Each row of a before or after table is a point. The points were changed in one or more steps. Then noise was added and the rows were shuffled. The steps act on columns, c1 being the first. Write out the steps. A step turns or swaps two columns, mirrors them in a line or flattens them onto one, adds a multiple of one to another, or multiplies or shifts one. Angles are multiples of 10 degrees, from the lower column toward the higher: turns from -170 to 170, lines from 10 to 170 but not 90. Use the fewest steps. Two steps may share a column if one is a turn and the other turns, adds or multiplies; they go together, in the order done. Otherwise the lowest column goes first.

Before, 8 rows:
[[-1.2  5.2]
 [-1.6  2.0]
 [-1.9 -4.2]
 [ 6.3  7.6]
 [ 6.2 -2.4]
 [ 2.8  0.5]
 [ 3.5  3.1]
 [-2.2 -3.1]]
After, 8 rows:
[[ 1.6 11.4]
 [-2.8  7.2]
 [ 2.1  1.3]
 [-5.8  3.6]
 [-6.2 14.4]
 [ 1.8  2.4]
 [-2.7  9.4]
 [ 1.6  7.8]]
Steps: multiply c1 by -1; shift c2 by 6.0

Before (14 x 4):
[[-0.1 -1.1 -1.6 -4.4]
 [ 3.6 -2.4 -7.0 -1.3]
 [-4.6 -5.8 -1.9  1.8]
 [ 1.9 -2.2 -5.0 -2.9]
 [ 3.0 -3.5 -2.1 -2.4]
 [ 1.8 -3.1 -1.5 -1.5]
 [ 1.9  0.8  0.0  0.3]
 [-2.7  5.0  1.3  4.2]
 [ 1.4 -1.0 -1.0  0.7]
 [-7.6  6.6  1.9  8.1]
 [ 0.6 -4.3 -2.4 -4.4]
 [-0.4  1.4 -2.9 -2.5]
 [-0.8  3.8  4.1  4.2]
 [ 5.7  4.3  2.3 -4.9]]
After (14 x 4):
[[ 0.9 -2.1 -3.6 -1.6]
 [-0.9  0.6 -3.6 -2.5]
 [ 8.5  3.0 -6.6 -5.0]
 [ 1.0  0.5 -1.4  0.1]
 [ 1.8 -2.4 -5.5 -2.5]
 [-8.5  4.5 13.2  7.9]
 [ 1.6 -0.5 -4.4 -4.4]
 [-2.0 -1.6 -8.3 -1.3]
 [-5.5 -4.2  3.8  1.9]
 [-0.4 -1.6 -7.0 -3.0]
 [-3.5  3.4  6.0  4.3]
 [ 1.3 -3.1 -5.5 -4.3]
 [ 0.0  2.6  6.3  4.0]
 [-0.3 -0.6 -1.1  0.9]]
Steps: add -1 times c4 to c1; turn c1 and c3 by -50 degrees; multiply c2 by 0.7
